Each row is a point. Each copy is the shape, with its points in the same order, stretched, turned, moved and blurred by noise. Some copies are also mirrored. Which?
In the rows, 128 means zero.

Shape (6 x 2):
[[119 143]
 [121  78]
 [118 180]
 [193 151]
 [102 151]
 [164  96]]
Copy 1 (6 x 2):
[[118 125]
 [147  72]
 [ 98 161]
 [180 166]
 [ 95 135]
 [164 101]]
Copy 1 is: only turned
Copy 2 (6 x 2):
[[123 146]
 [119  85]
 [136 179]
 [197 144]
 [113 154]
 [160  97]]
Copy 2 is: only turned
Copy 3 (6 x 2):
[[149 120]
 [ 86 138]
 [183 111]
 [176 195]
 [150 100]
 [116 178]]
Copy 3 is: mirrored
Copy 4 (6 x 2):
[[123 151]
 [ 95  95]
 [139 193]
 [191 119]
 [110 168]
 [135  97]]
Copy 4 is: only turned

Shape (8 x 3):
[[160 161 163]
 [103  70 132]
 [ 96 169 137]
 [113  99 112]
 [167 121 133]
 [124 166 148]
 [185  63 132]
 [122 115 171]]
Copy 1 (8 x 3):
[[ 77 151 118]
 [121  56 148]
 [125 154 164]
 [140  88 140]
 [103 120  94]
 [101 154 145]
 [ 96  60  74]
 [ 82 106 156]]
Copy 1 is: mirrored
Copy 2 (8 x 3):
[[134 194 162]
 [120  73 161]
 [ 78 168 126]
 [129  96 133]
 [162 148 143]
 [103 179 138]
 [200  96 172]
 [120 143 182]]
Copy 2 is: only turned

Shape (9 x 6):
[[148 127 190 136 124 116]
 [150  99 136 138 179 126]
 [103 186 134 128 105 143]
 [ 95  78  88  92 139  87]
 [191  96  39 174 151  92]
 [102 161 202 120 113 151]
 [130 180 135 129 163 115]
 [136 103  75  68 138 127]
 [130 143 120 168 147 151]]
Copy 1 (9 x 6):
[[124  81 137 122 102  96]
 [158  98 138 152 165 106]
 [ 96 134  94 125  88 166]
 [100 177 147 120 183  86]
 [187 193 117 198 154  80]
 [ 88  73 129 103  92 150]
 [133 105  65 136 131 139]
 [147 181 138  99 169 123]
 [131 120 118 174 122 152]]
Copy 1 is: mirrored
Copy 2 (9 x 6):
[[161 103 169 140 101  80]
 [169 113 114 123 153  88]
 [101 140 129 124  65 132]
 [ 90 128 112 179 182  95]
 [161 155  23 175 137  61]
 [127 100 184 115  78 125]
 [126 162 127  95 103  97]
 [120 165 104 183 172 137]
 [142 111  86 114  92 110]]
Copy 2 is: mirrored
Copy 3 (9 x 6):
[[121 140 191 116 130 124]
 [142 141 147  90 188 115]
 [136  92 136 167 137 157]
 [123  68  83  66 156 101]
 [213 144  56  94 162  74]
 [ 96 101 183 161 132 160]
 [164  91 162 148 168 120]
 [156  85  91  64 162 145]
 [138 138 111 153 165 128]]
Copy 3 is: mirrored

Shape (11 x 8):
[[125 112 113 131  74 112 135  97]
 [163 120 146 149 181 108 170 152]
 [151  70  89  99 166 147 132 145]
 [ 99 159 113 176 134 143 165  99]
 [106 165 127 108  86 147 115 124]
 [135 154 107 170 116 117 173 138]
 [169  76 132 186 191 167 127 188]
 [121  60 116 124 150 128 168 190]
 [128  63 146 113 145 183 155 139]
 [ 68 124 162 166 119 118 140  89]
 [ 58 146 112 113  90 129  99  88]]
Copy 1 (11 x 8):
[[ 94 116 125 118  87 113 145 115]
 [165 111 153 144 166  99 150 153]
 [146  75  78  87 168 124 156 132]
 [ 79 146 147 182 142 127 163 139]
 [ 80 154 124 106 115 160 119 160]
 [118 142 122 161 122 119 159 163]
 [157  43 102 168 182 124 116 161]
 [127  57  99 104 153  94 173 172]
 [115  54 135 100 159 151 168 147]
 [ 46 112 171 137 131 109 144 110]
 [ 36 151 113 104 117 143 121 122]]
Copy 1 is: only turned
Copy 2 (11 x 8):
[[110  97 117 119  73 110 128 102]
 [142 151 136 131 164 109 212 157]
 [134  89  73 104 154 145 181 170]
 [ 73 128 120 160 124 138 185  83]
 [ 69 138 127  91 103 150 120 106]
 [ 94 151 111 148  98 128 196 127]
 [155 120 126 187 184 175 193 205]
 [117  78 124 110 138 133 210 206]
 [133  66 142 102 151 172 179 146]
 [ 66  91 159 151 139 100 136  94]
 [ 37 100 105 103 119 119 100  86]]
Copy 2 is: only turned
Copy 3 (11 x 8):
[[120 136  95  96 167 106 165 100]
 [136 114 156 176  92  94 154 132]
 [133  46 101 115  96 125 140 136]
 [ 75 176 104 152  99 125 172  84]
 [100 169 116  71 128 138 119 104]
 [124 169 102 147 109 108 184 136]
 [122  72 157 212 118 170 136 156]
 [100  55 155 123 110 111 177 165]
 [ 98  57 150 114 120 153 161  98]
 [ 56 160 131 139 158  92 143  65]
 [ 55 163  83  66 140 107 115  92]]
Copy 3 is: mirrored

Shape (14 x 9):
[[136  67  93 130 165  98 107 124  91]
 [168 130  74 109 124  78 134 110 175]
 [159 168 106 105  78 141  83 132  81]
 [115 145 107 154  99 165 155 124  88]
 [152 128  91 150 161 116  97  89 157]
 [173 152  85  87  94 149 106  95 130]
 [106 149 156  90  70 138 111 170 149]
 [188  63 142 171  91 177 166  90 141]
 [109 101 171  90  69 169 117 154 150]
 [180  71 150 137 122 185 157 167 154]
 [ 97 127 144 130 166 161 110 105  77]
 [129 151 131 135 164 127  69 140 143]
 [119 158  64 128 104 154  88 116 110]
 [168 161 146 174 113 181  91 130 167]]
Copy 1 (14 x 9):
[[165  77  49 120 164  82 129 140 112]
 [135 183  98 103 108 101 118 131 169]
 [110 139 120 100 108 154  82 130  40]
 [122 118  89 153  90 152 145  95  74]
 [134 144  80 134 152 121  87  99 147]
 [124 153 104  82  93 161  93 100 109]
 [ 77 127 168 131  97 168 134 157 112]
 [188  77  87 170  41 167  85  79 155]
 [ 95  73 147 132  75 179 124 150 135]
 [179  99 114 163  74 196 113 154 147]
 [125  64 108 161 174 133 139  92  80]
 [110 136 120 168 185 146  95 130 117]
 [ 95 146  71 118 130 151 109 103  81]
 [124 144 129 193 108 201  63  98 119]]
Copy 1 is: only turned
Copy 2 (14 x 9):
[[152 169 150 101 121 104 152 144  73]
 [199 152 110 143 125  62 141 114 137]
 [140  76 112 140  90 112  75 132  46]
 [ 95  84 115 149  95 150 148 132  98]
 [184 169 108 124 129 117 124  97 120]
 [209  96 101 122  89 116 101 117  89]
 [116  64 154 116 113  97  73 140 143]
 [195 121 210 150  83 196 161 123 137]
 [135  70 186  86 106 121  94 139 149]
 [171 128 203 121 102 178 116 194 162]
 [115 102 126  80 160 157 129 118  75]
 [137 152 129 117 157 122  77 124 107]
 [130 112  71 124  80 134 101 104  86]
 [148 137 144 158 121 175  62 118 132]]
Copy 2 is: mirrored
Copy 3 (14 x 9):
[[152  59  58 170 113 107  96 141 111]
 [169 108  98 119 122  60 137 106 187]
 [165 191  80 124  62 111 112 167 121]
 [112 177  80 174 104 133 152 126 135]
 [187 115 111 167 147 102  99 106 146]
 [173 170  99 115  61 114 126 105 149]
 [ 98 160 113  70 108 133 107 176 159]
 [134  86 165 193  86 166 194 131 162]
 [ 86 124 131  86  85 175 109 167 155]
 [134  74 130 116 124 182 185 156 151]
 [117 135  92 163 123 150  79 117  66]
 [171 134 102 123 165 122  70 154 110]
 [166 187  60 159  89 124  90 124 152]
 [182 170 153 144 151 160 129 165 148]]
Copy 3 is: only turned

Shape (15 x 12):
[[142 132  82 117 122 158 150 117 104 110 115  91]
 [ 92  77 139 143 137  53 106 131 103 171 110 145]
 [140 112 122 170 102  79 167 149 123  92 132 136]
 [145  93 112 189  92 105 137 122 184  91  93 153]
 [154 147 107  66 121 137 133 147 101  77 101 120]
 [142 134 122 185 158 159 163  82 179 105 196 164]
 [ 61  41 154 124 181  69 122 148 151 157 155  81]
 [152 144 108  90  74 150 136 159 125 134 153 111]
 [147 124 158 192 121 108 170 135 151 146 111 123]
 [153 144  99 113  74 123 110  93 103  55 121  82]
 [ 96 145  84 197 132 189 191 107 178 103 185 149]
 [119  65 150 137 117  74 147 119 148 153 107 123]
 [143 130 127 116 120 208 112 185  94 124 157 101]
 [101 152 153  90 101 151 123 145 103 109 117 110]
 [135  90 131  92  90 175 154 137  81  97 136 107]]
Copy 1 (15 x 12):
[[131 118  91 142 118 167 138  89  91 100  79  95]
 [ 83 111 137 134 132 122  99 163  92 213 132 166]
 [127  98 137 200 107 104 124 154 117 127 113 108]
 [118 102 120 190 106 104 120 151 193 134  68 144]
 [151  98 104 119 159 140  96  98  75  71  79 104]
 [142 163 101 208 127 125 208 138 159  72 125 171]
 [ 70 169 158 106 154 106 152 195 112 202 147 102]
 [179 109 105 107  95 166 123 110  96  91 124  98]
 [144 109 132 193 132 136 153 126 154 174 123 114]
 [123 139 118 156  83 132  74  60 104  67  78 103]
 [106 124  91 201 105 157 229 138 166  56 132 131]
 [119 118 150 134 123  98 138 146 130 196 101 136]
 [163 128 122 131 138 238 130 130  93  87 124  85]
 [120  99 142 114 150 177 109  87  98  93 133 108]
 [144 110 161 130 116 181 146 109  80  86  74  95]]
Copy 1 is: mirrored
Copy 2 (15 x 12):
[[130 134  85  98 122 149 138 156 110 126 128  80]
 [ 81 112 168 158  82  49  92 107  88 149  72 109]
 [132 133 106 183  87 100 173 109 102  85 108 124]
 [113 101  77 178  85 145 154  93 118  90  67 162]
 [121 153 128  73 114 135 176 179 147 106 105 107]
 [127  81  97 160 157 143 155  97 100  92 203 195]
 [ 52  43 146 161  85  35  97 125 137 147 147  60]
 [167 127 119 105  80 138 181 157 155 170 137 116]
 [141 104 135 197 136 140 142  93 109 116 103 106]
 [123 186  88  80  71 153 148 110 142  89 132  98]
 [116 104  35 187 156 162 175 136 102 126 210 172]
 [ 91  74 146 157  92 103 142  85 112 137  81  99]
 [168 109 139 125  73 169 124 209 133 140 159  93]
 [101 160 157 118  97 146 145 176 160 140 137  86]
 [118 111 130  97  72 168 177 178 101 116 141  79]]
Copy 2 is: only turned

Shape (18 x 12):
[[ 97 135 147 121 153 186 160 107 167 138 127 142]
 [124 105 135 118  64 124 145 111 103 129 130 147]
 [141 136 161 110 143 119 142 133 102 130 128 116]
 [129 126 138 164 129 149 157 142 168  84 124 128]
 [113  98 154 133 134 119 138 146 128 114 115 150]
 [126 104 121 139 161 135 139 125  99 136 109  95]
 [127 111 133 149 129 116 123  81 109  55 109 144]
 [131  83 130 149 118 181 145 123  96 130 107 137]
 [116 120 124 142 131 116  87 142 121 127 105 137]
 [130 140 122 168 152 131 109 125 114 134 105 136]
 [108 110 118 119 139 115 140 142 119 128 202 139]
 [109 126 134 116 150 185 130 142 117 114 128 125]
 [104 114 237 123 151 143 148  54 129 134 102 135]
 [109 122 237 132 135 144 106 140 110 131 120  19]
 [119 122 129 128 145 120 141 144 100 116 144  88]
 [124 102 181 144 143 120 139 102 103 111 167 146]
 [127 104 138 107 106 119 109 141 114 136 131  64]
 [ 84 136 132 145 146 118 160 117 104  97 127 149]]
Copy 1 (18 x 12):
[[ 73 120 119 142 151 167 170 104 149 130 127 134]
 [127 106 121 129  89 104 181 126 103 116 108 125]
 [132 154 144 124 135 134 145 139 112 118 129  87]
 [125 128 122 201 135 128 157 126 160 110 138 127]
 [138 127 136 139 138 104 153 149 147 119 104 139]
 [141 108 133 150 166 132 118 128 110 132 107  85]
 [147 125 147 166 133  88 150  95 126  49  97 123]
 [141  74 138 156 156 149 164 138  99 122 102 133]
 [135 127 122 140 125 114 100 142 117 118  97 145]
 [135 145 126 161 153 129 109 116  97 125 111 140]
 [103 107 125 117 140  83 137 142 136 124 190 121]
 [100 105 130 139 156 164 141 156 122 104 129 121]
 [ 99 155 202 128 136 142 185  77 138 119  69 121]
 [ 92 139 220 170 115 158 106 171 118 149  91  58]
 [120 120 136 150 146 113 122 148 117 118 140  75]
 [123 133 181 136 145  91 162 115 127 105 149 128]
 [126  99 144 137  96 129 105 154 118 141 112  71]
 [100 142 123 154 165  87 166 121 121  94 120 125]]
Copy 1 is: only turned
Copy 2 (18 x 12):
[[127 116 163 121 128 159 167  80 181 113 119 132]
 [127 113 154 123  59 100 112 118 119  92 155  78]
 [154 144 166 110 119 103 146 131 115 140 156 121]
 [136 150 111 170  87 132 168  98 153 119 121 117]
 [116 114 142 146  83 102 141 130 125 129 150 148]
 [141 111 130 121 111 146 136 110  93 169 148 122]
 [133 134 119 158  93 102 126  76  78  87 128 140]
 [150 103 152 130  54 176 132 102  99 134 148 119]
 [114 142 121 144 106 133  93 143 115 134 145 138]
 [154 132 124 149 128 143 106 137 109 136 126 134]
 [127 110 104 125 116 120 151 132 140  95 215 111]
 [122 142 151 113 114 176 157 111 132 120 145 131]
 [143 109 249 145 140  76 139  46 126 126 139 139]
 [100 204 237 162 138 120 151  88 102 219 177  89]
 [132 143 124 126 115 130 157 125 103 147 172 103]
 [152 114 165 159 108  95 144  89 109 100 193 132]
 [106 162 144 116  91 116 118 114 118 175 176  78]
 [119 108 130 148 129 120 165 128 101  94 133 126]]
Copy 2 is: mirrored
Copy 3 (18 x 12):
[[112 142 129 141 127 175 152  93 162 134 127 154]
 [125  99 132  93  72 125 134 134 101 134 170 161]
 [148 135 163 111 132 120 148 129 111 125 126 137]
 [104 132 140 150  96 144 149 157 156  86 134 126]
 [109 105 162 120 121 122 143 137 127 104 128 154]
 [139 109 140 135 127 137 155 131  89 135  93 121]
 [122 114 128 154 104 116 143 108  92  63 155 143]
 [119  97 149 129  76 167 134 134  89 130 108 152]
 [122 105 142 130 136 102 103 136 101 123 118 138]
 [135 134 148 165 132 114 114 134 108 128  98 141]
 [127  98 141 139 167 130 165 156 126 157 173 127]
 [116 132 150 132 145 178 132 127 108 116 123 130]
 [114 128 200 118  97 135 165  27 136 111 135 156]
 [107 131 220  81 108 132 128  75 113 126 105  46]
 [129 124 147 116 141 128 162 158  97 129 126 104]
 [123 102 192 147 124 122 166 119 109 124 162 139]
 [140  97 138  83 121 117 126 126 105 139 129  87]
 [ 93 140 139 143 133 120 172 134 101 109 142 153]]
Copy 3 is: only turned
Copy 4 (18 x 12):
[[116 117 182  97 177 172 123  90 145 122 122 148]
 [141 116 120 102  93 130 170  90  91 132 129 144]
 [130 144 143 133 149 112 168 143 109 154 128 116]
 [125  80 169 126 140 142 152 134 159  72 131 120]
 [103  98 134 144 150 130 174 114 125 127 113 146]
 [142  90 131 133 175 130 137 141  97 142 105 105]
 [168 117 135 165 153 126 171  86 108  75 124 113]
 [150  63 150 121 151 172 165 103  90 139 110 128]
 [115 110 113 177 124 151 132 138 112 133 111 132]
 [142 102 132 173 152 151 124 144 103 121 123 150]
 [ 94 104  89  95 152 121 151 134 131 143 179 130]
 [117 106 153 120 168 188 147 118 115 135 127  99]
 [141 149 207 146 179 111 162  34 114 167 122 151]
 [ 86 125 212 160 116  93 142 118  92 202 127  32]
 [114 111 129 116 156 111 148 145  97 135 136  89]
 [128 109 138 142 162 105 181  90 115 147 173 138]
 [120 109 116 122  99 112 132 134 105 173 116  65]
 [106 121 139 127 175 125 159 109  97  78 138 147]]
Copy 4 is: mirrored
